Each row of a before or after table is a point. The points were changed in one or more steps. Then noise was added and the rows were shuffled. The steps act on columns, c1 being the first. Write out the steps. A step turns or swaps two columns, mirrors them in a line or flattens them onto one, adds a multiple of one to another, or multiplies or shifts one. Angles are multiples of 10 degrees, from the lower column toward the higher: turns from -170 to 170, lines from 10 to 170 but not 90. Use the fewest steps. Two steps may share a column if one is a turn and the other turns, adds or multiplies; they go together, in the order done. Otherwise the lowest column goes first.

Before (12 x 2)
[[ 14  -4]
 [-46 -31]
 [ 13   1]
 [-36 -20]
 [-15 -29]
 [ 18 -24]
 [ 15  -4]
 [ 37   5]
 [-54 -20]
 [-47  -4]
 [-29 -28]
 [  3 -25]]
After (12 x 2)
[[-47   4]
 [ 13   0]
 [-38 -13]
 [ 13  -6]
 [ -2 -27]
 [ 13 -25]
 [ 15  -6]
 [-34 -23]
 [-52 -23]
 [-20 -27]
 [ 38  -2]
 [-55 -10]]
Steps: turn c1 and c2 by -10 degrees

Before (12 x 6)
[[-32  22 -36 -19 -28 -21]
 [ -2  22  -7 -12  -2  26]
 [-22   7 -36   8  23  13]
 [-30  15  32  43 -37  49]
 [ 23  44  18  20 -15  19]
 [ 11  50 -40   8 -21   2]
 [-30 -38 -55 -21  38  21]
 [  8  18  65  -8  18 -16]
 [ 16 -29  45  15   6   2]
 [-26 -11 -46  10  -5   1]
 [ 26 -42  -4 -45  22 -30]
 [-47  33 -19  42 -12 -13]]
After (12 x 6)
[[-37  -1 -22   8  24  13]
 [ -4   0  25 -44  22 -31]
 [-55   0 -30 -22  38  22]
 [ 18  -1  22  19 -15  20]
 [-19   1 -47  42 -12 -12]
 [-46   0 -25  11  -5   1]
 [ 32  -1 -31  43 -38  50]
 [ 45   0  16  15   6   2]
 [ -6   0  -2 -12  -2  26]
 [-40   0  11   9 -21   2]
 [-36  -1 -31 -19 -28 -21]
 [ 65   1   8  -9  19 -16]]
Steps: swap c1 and c3; multiply c2 by 0

Before (12 x 11)
[[ -8  15  18 -50  10  35  29 -13 -12 -29  -7]
 [-51  21  26 -18 -19 -28   8   0   7 -30  32]
 [ 22 -46  -1  19  -9  21  45 -15  17 -29 -10]
 [  5  22  16 -29 -31 -36   7 -45 -18  30   2]
 [ 20  13  19  23 -12  12 -10  12  -8  22  21]
 [ -5 -29 -12   9  33 -24  30 -36  14 -12  41]
 [-36 -52 -28  15 -18  -2 -18  11  27 -32 -17]
 [-21   9  56  12  42  30  -1 -46  34  16  36]
 [  6  -7  -9  -9 -31  -1  30 -39 -11  30  41]
 [  6 -38  -6  14  28   9  46  32  44  19   9]
 [  0 -45  44 -57   1 -30 -11 -32  -4 -17  39]
 [ 19  25 -22 -43 -19  20  43 -13  26 -41   9]]
After (12 x 11)
[[ 38 -45  41 -28  34 -29 -12 -31  -5 -15  40]
 [ 30  14  17 -16  38  36  30 -12 -12 -28  -7]
 [-41 -51 -29  -8  14  -2 -17  10  27 -30 -18]
 [-29  20  26 -25  43 -28   8  -2   7 -29  34]
 [  3 -28 -11  35  11 -22  33 -37  16 -13  41]
 [ -5   8  56  41  24  32  -2 -45  35  17  35]
 [ -2 -47  -3   2 -29  21  45 -13  18 -28 -10]
 [ -1  -8 -10 -32  -9  -1  30 -40 -12  30  43]
 [ 33  25 -22 -38   5  20  43 -15  26 -41   8]
 [  4 -40  -6  30  -3   8  47  29  44  21  10]
 [ -7  13  19   1 -33  11 -10  12  -9  23  20]
 [  9  23  14 -40   1 -38   8 -44 -16  29   2]]
Steps: turn c4 and c5 by -60 degrees; turn c1 and c5 by -50 degrees

Before (8 x 14)
[[ 52  41 -23  -8  -4  16 -41  39  22 -22  21 -11  10 -11]
 [ 42  19  15  13  -6  14   9 -40  -2  16 -18  20   3 -25]
 [ 16  -5 -44  15 -31  -4  -5 -26 -39 -24 -33  16  23 -10]
 [-26  11   3  32   8  -4  14 -14   2 -13  28 -14  19  41]
 [ 67  26 -33  -8 -14 -41 -19 -43 -12  18 -10 -26  -7  -6]
 [ 44 -52 -10 -38  -4  49  28  42   5  38 -60   2 -29 -14]
 [ -6 -21 -13  13  29  20 -39  21 -41 -30   9  -4  23 -14]
 [-14  82   8   5   6   8 -26  17  -8  31 -28  16  28  -3]]
After (8 x 14)
[[-52   1 -22  -9  -4  17 -40  37  23 -20  19 -15  11 -12]
 [-35 -91 -11 -40  -5  49  30  43   6  36 -59 -24 -31 -13]
 [-73 -16 -32  -8 -14 -39 -16 -43 -14  19 -10 -12  -5  -4]
 [ 18 -28   5  29   7  -2  13 -13   1 -12  28  25  15  43]
 [ 22  41  10   5   8   8 -25  19  -9  32 -28  -6  27  -3]
 [  2 -60 -11  11  27  18 -39  19 -43 -29   9   4  21 -18]
 [ -6 -44 -43  14 -30  -4  -5 -26 -40 -24 -33 -25  23  -8]
 [-26 -22  17  14  -5  14   7 -38  -4  16 -19 -39   4 -25]]
Steps: turn c1 and c12 by -150 degrees; shift c2 by -40

Before (9 x 24)
[[-38 -25 -20  -7 -18 -37  14 -21 -29  -1 -37 -20   5 -32  15   1  20 -16
  -25  -8  -6  26 -18  -1]
 [ 39  18 -14 -16  13  19 -25 -25 -20  -1  40 -41 -19   0  27 -47  20   6
   16  45 -10 -12  43 -29]
 [ -3 -42  15   4  42  33  36  17 -56 -16 -28  -3 -26  43 -47  28  24 -13
  -27  41  -6  -5  13  52]
 [ -9 -48 -29 -14 -25 -22 -16 -22  -4  28 -25   1  19 -10  -8  11 -17 -34
    3 -24 -13  35 -28  11]
 [ 18 -59 -33  50  22  43  42  26 -16 -23 -40 -25  -9  33 -64  14   1  -3
   23 -16  25  -5 -26  21]
 [ 30  -4 -13 -22  -8   5  12   8  17 -34  43  -6 -29   0   4 -49  -7 -28
   13  28   1 -33  47 -43]
 [ 15 -22 -59 -17 -17 -30 -36 -15 -19 -23  -5   3  29 -29  34  16  -5 -18
  -34 -29 -20  32 -30   2]
 [-16 -23 -41  -2  -8 -67 -21 -19  12   6  -1  19  31 -30  27 -17 -31   1
   -3 -19 -10   6 -39  -1]
 [-39 -43 -58   2  -8 -42 -36 -47   2  13 -24  -7  -3 -11  52  18  -5 -26
  -26 -13 -13  17 -10   6]]
After (9 x 24)
[[ 15 -19 -61 -17 -20 -31 -44 -18 -25 -21  -3   4 -25 -31 -39  16  -6 -17
  -36 -29 -22  29 -29   0]
 [  0 -25 -18  -5 -20 -38   7 -25 -26   3 -39 -18   0 -34 -19 -36  21 -13
  -26  -7  -7  27 -21  -3]
 [-18 -25 -42  -3  -5 -69 -31 -18  13   6  -1  17 -26 -30 -33 -17 -32   6
   -3 -21  -9   4 -39  -1]
 [-46  16 -13 -16  12  18 -16 -24 -20   2  41 -41  21   1 -26  41  24   7
   14  45  -9 -13  43 -31]
 [-49  -4 -15 -21 -11   8  11  12  15 -34  45  -6  34   1  -1  30  -6 -26
   15  27   0 -35  45 -42]
 [ 12 -51 -27 -16 -26 -25 -31 -19  -3  30 -25   2 -24  -9   6 -15 -17 -37
    4 -24 -14  34 -31   9]
 [ 28 -41  13   7  38  33  20  18 -58 -18 -25  -2  16  45  54  -1  23 -13
  -27  41  -5  -3  15  52]
 [ 15 -58 -34  48  20  40  27  29 -17 -20 -40 -26  -5  33  66  20   1  -3
   22 -14  26  -6 -27  20]
 [ 20 -45 -58   3 -11 -39 -47 -47   4  14 -26 -13  14 -10 -55 -41  -9 -24
  -28 -15 -12  17 -10   5]]
Steps: swap c1 and c16; add 0.3 times c2 to c7; turn c13 and c15 by -170 degrees

Before (14 x 64)
[[ 12  11  -5  -9 -66  32  48 -44 -47  30 -36  30  24  31 -12 -13  10  23
   18  10  29  35  14 -14  -1  14  10  -9  -8 -40   8   2  -4 -69 -28  34
   19 -14 -37   2 -21  -5  19 -20   7 -25  -2  15 -39   9  20   3   4 -20
   13   0 -32   3   5  12  29   8  12  -8]
 [-23 -11 -53  43   9  -5  25  -8  42 -29   3 -10 -25 -41  35   0   1 -30
  -57 -27  40 -27  31 -59  -5  60   2   8 -20  49  20 -17 -61 -20  -5  30
   -1 -43  11  60   6 -43  16   1  -7 -11 -14  10 -26 -12  10 -23   1   6
   12 -12  -7 -25  16  34  23  -1   5 -42]
 [-29 -51   5   7  10  -8  26 -28  47   5 -21   5 -11 -25  34  -3 -12  -2
  -69  24 -14 -50 -22 -17  23  46 -12  -7 -12  60   2 -12 -40   1  -5  47
   17  -9  24  41  25 -18  -7   4  17 -20  -1  15  -5  -5   4 -22  -1  -8
   41  -9   7 -14  17  24  45   8  -2 -41]
 [-36 -50 -29  20 -36 -34 -33  23 -12  14  -2  -3  51 -31  -7  -3  17  39
   -8  21  31   4  39  -1 -43  -4  13  44   6 -43  22  57  35  57 -10 -18
  -18  26 -10  49  30  22 -39  -3 -13  48   3  33  14 -28 -28 -37  -8 -22
    6  24  -4 -27 -10  -4 -59  12  26  36]
 [ 30  -6 -22 -34 -49   7  76 -10  -9  42  30  60  27  11   1 -27   3  12
    5   9  13  48   5  12 -13 -18  13  10   0 -50  17  -6 -16 -24 -18  14
  -18 -18  -9 -22  14 -23 -18 -42 -25  18  -4  29  -4  -5  -7  13 -13 -16
    4  14 -22  14   2  -3  22  17  48 -13]
 [-42 -64   0 -16 -12 -34 -17  34   0 -47  -3   1   8 -35 -18  30  11  35
  -12 -10  11  13  26  18 -44  22   2  27  -2 -35  -2  86  28  19 -21  -9
  -38  65 -34  59   0  -2 -25  25 -26  55  14 -14  18 -19 -37 -29 -30 -26
    6  14 -11   0 -11  15 -53  34   8  27]
 [ 33 -15 -21 -28 -78   5  20 -50  -6  44  21  34  20  35 -25 -16  26  29
   19 -16  20  28  34  19 -18 -25   3 -40  -6 -43   2   5 -12 -61  -7  30
  -12 -19 -10 -22  -4 -23  -8 -46  13 -44  -8  22   4  10   1  28  12 -25
   20   8 -24   8  12   8  -5   3  -6 -44]
 [  6 -34  -4 -25 -44  29  35 -68  -8  23  13  12  43 -13  -9 -40  10  46
   17 -28  18  57  30   3   9 -15  16   1 -30  -7  16  -6 -39 -23 -41  28
  -16  -9 -20 -41 -30 -21   1 -24 -22 -30 -13  10   5   3  22 -26  -2 -40
    5  27 -37   5 -19   7  19   6  13  -8]
 [-24 -46 -21 -15 -40 -19 -42  27  -7   9  15   2  39 -33  -1  -3  19  -5
  -15   1   4   9  39  25 -29   3 -14   8   0 -39  28  28  53  43 -26   6
  -23  63 -69  52  -3  18 -36  -6 -34  37 -10 -30  19 -19 -35 -23 -32 -19
   15 -11  23 -37  -2 -13 -44  14  21  24]
 [-36 -29 -14  -9   5 -48 -49  -3 -19  -9  -4  21  15   2  -9  38  25  40
    4 -18 -17 -12  58 -10 -24   0  11  34   2 -63  10  24  40  41  -9 -16
  -33  32 -39  12 -11  -1  -7   9 -39  22   7 -15  11 -28 -35 -35 -46  -2
   12   8  -2 -40 -14   5 -50   1  15  49]
 [-28 -19  11  19  14   4  11 -24  27 -49  -8  -7  -6 -45  14 -19  31 -34
  -55  -7 -11 -24 -25 -15 -30  46 -27 -20  -7  68  -4  -1   6  -9   9  39
   39 -12  23  44  35 -40  18   8   9 -49 -16  24 -24 -10 -34 -22  26  42
   25 -25   7   5  10  22  37   2  13  -5]
 [ 19  -5   0  -8 -62  -1  70 -26 -16  44  50  -1  15  21   8 -25   8  33
   15   0  -9  51  45  17 -11 -40  -9 -13 -11 -30   2 -27 -20 -27 -47  12
   24 -41  -2   0  16 -10   3 -17 -20  29  -5  27  -9  -3  21  -1  15 -43
   43  16  -3 -12 -26  22  11   6   5 -28]
 [-14  -6 -14   2 -31  -7  22  -8  51  16  -3  -2  -1 -29  26  13  26  -8
  -16  26   0 -13   4 -20 -57  64 -34   4 -13  65  -3  -8 -21  -5  27  41
   -5 -10   5  39  54 -21  13  43  -2 -45 -14   1 -22 -41   5  10   3  20
   28 -25  17 -19   1  39  42 -41  13 -12]
 [ 30  -8 -16 -47 -41  44  18 -22 -19  15  24  26   0   9  10  -4  10  36
   33 -14  22  44  35   2 -15   8  33   6   6 -36   5   8  -5 -27 -38  16
  -21 -28  -6   7  -7  23  -5 -46 -17 -24  -7  42  -7  17  10 -26 -23 -52
   23  10   7   3 -16  -2   3  23  15  -9]]
After (14 x 64)
[[ 13  13  -4  43 -67  31 -19 -44 -48  33 -38  34  28  31  -8 -10   8  23
   14  12  28  36  15 -15   0  14   9  -9  -8 -41   7   1  -2 -71 -26  35
   17 -14 -36   1 -22  -5  18 -23   6 -21  -2  16 -41   6  18   8   4 -21
   13  -4 -30   0   6   6  31   8 -44  -2]
 [-16  -4 -17  52 -30  -7  -3  -6  50  12  -4  -4  -4 -29  27  12  28  -8
  -19  25   2 -13   4 -20 -59  65 -35   4 -19  66  -6  -9 -20  -6  29  40
   -5 -10   6  35  53 -21  15  42  -1 -47 -14   3 -22 -43   4  10   4  17
   25 -28  22 -25   1  40  45 -43 -25 -12]
 [ 33 -15 -20  23 -75   6 -17 -47  -7  47  23  33  23  36 -26 -15  27  30
   17 -18  16  27  33  19 -14 -23   0 -40  -6 -42   4   4 -10 -60 -10  26
  -12 -17 -11 -24  -1 -23  -7 -50  10 -49  -5  25   2  12   0  30   9 -25
   18   7 -25   9  12  11  -8   4 -12 -43]
 [-20 -15 -52  93  10  -7 -16  -7  39 -31   3  -8 -25 -43  35  -3  -2 -28
  -57 -26  40 -30  30 -60  -3  60   0   9 -19  50  21 -19 -61 -19  -8  32
   -1 -42  13  68   6 -45  15   3  -6 -13 -13  10 -27 -13  10 -25   2   5
    9 -14  -9 -29  16  35  27   3 -20 -38]
 [-33 -45 -29  73 -34 -35  43  26 -13  17   0   0  51 -34  -7  -3  13  40
   -5  26  30   6  42  -1 -44  -4  14  45   3 -44  23  59  33  56  -7 -19
  -18  28 -10  48  32  21 -38  -5 -13  50  -2  33  13 -26 -28 -34 -10 -16
    5  25  -3 -28  -5  -2 -64   9  10  37]
 [ 30  -3 -19  15 -53   8 -13 -12  -9  41  27  60  26  13   3 -29   3  16
    2   9  13  45   6  12 -14 -16  15   7   3 -50  17  -2 -14 -24 -17  15
  -14 -16  -8 -25  17 -21 -21 -41 -29  19  -2  31  -4  -3 -10  12 -12 -17
    5  10 -25  15  -2  -5  22  19 -87 -10]
 [ 30  -7 -16   2 -40  44  -2 -23 -18  13  20  26   1   8  10   2   9  35
   32 -17  21  46  34   2 -18   4  36   7   7 -36   3   9  -5 -28 -39  14
  -22 -26  -5   6 -10  27  -7 -48 -15 -23  -6  37  -8  21  12 -24 -23 -57
   20  11  13   6 -19   1   5  25 -22  -6]
 [-29 -49   4  58   7  -9 -15 -29  46  10 -17   3  -9 -26  33  -4 -14  -2
  -72  24 -13 -50 -22 -15  20  49  -7 -10 -13  61  -1  -9 -40   4  -6  46
   15  -7  25  40  28 -19  -5   6  17 -18  -4  16  -5  -4   3 -21  -3  -9
   41  -8   6 -14  18  21  44   9 -18 -43]
 [-24 -47 -25  36 -39 -20  42  28  -2   8  14   1  38 -33   2  -2  19  -4
  -15  -1   5  10  37  25 -28   0 -15  11  -3 -40  31  24  53  43 -26   7
  -20  64 -69  53  -7  21 -35  -7 -35  40  -9 -26  17 -18 -35 -23 -34 -20
   17 -11  19 -41  -1 -15 -45  15  20  24]
 [-38 -66  -2  40 -10 -30  15  39  -1 -44   1  -4   8 -35 -16  28  13  30
  -11 -13   6  10  21  20 -44  25   1  23  -1 -40  -7  88  29  18 -23 -10
  -38  67 -34  61  -2  -2 -25  30 -25  53  16 -13  22 -19 -37 -30 -29 -26
    8  13 -11   0  -7  18 -52  34  10  26]
 [-26 -19  10  65  12   2   5 -23  24 -50  -8  -8  -4 -46  15 -17  29 -35
  -55  -9  -9 -21 -24 -17 -28  48 -28 -19  -8  71  -6  -1   4  -9   9  42
   41 -12  23  43  30 -43  20  10  10 -48 -17  23 -28  -8 -34 -20  26  43
   24 -23   9   6  10  20  38   7 -20  -6]
 [-38 -30 -16  44   6 -52  42  -3 -20  -9  -2  24  14   1 -10  37  27  38
    8 -14 -16 -13  57  -9 -23   3  11  35   4 -64  12  28  40  44  -8 -18
  -30  31 -37  11  -8   0  -9  13 -42  18   8 -19  11 -27 -38 -38 -42  -3
   11   6  -2 -42 -15   6 -51   2  30  49]
 [ 20  -3  -3  43 -61   2 -40 -24 -20  40  50  -1  16  26   7 -28   8  29
   14  -3  -7  54  39  16  -6 -42 -10 -12  -8 -32   2 -27 -21 -26 -45  15
   24 -39  -1  -1  15 -11   2 -18 -19  27  -7  27  -5  -1  22  -2  15 -46
   41  14  -3 -12 -24  23  10   9 -56 -31]
 [  7 -34   0  26 -42  27 -15 -71 -12  21  12  10  42 -12  -7 -39  12  50
   19 -26  16  55  31   6  10 -14  14   1 -33 -11  14  -5 -37 -25 -43  25
  -14 -11 -21 -40 -30 -19   3 -23 -22 -29 -11  13   5   4  21 -26   0 -41
    5  26 -37   6 -18   5  23   6 -34  -7]]
Steps: shift c4 by 50; turn c7 and c63 by -130 degrees
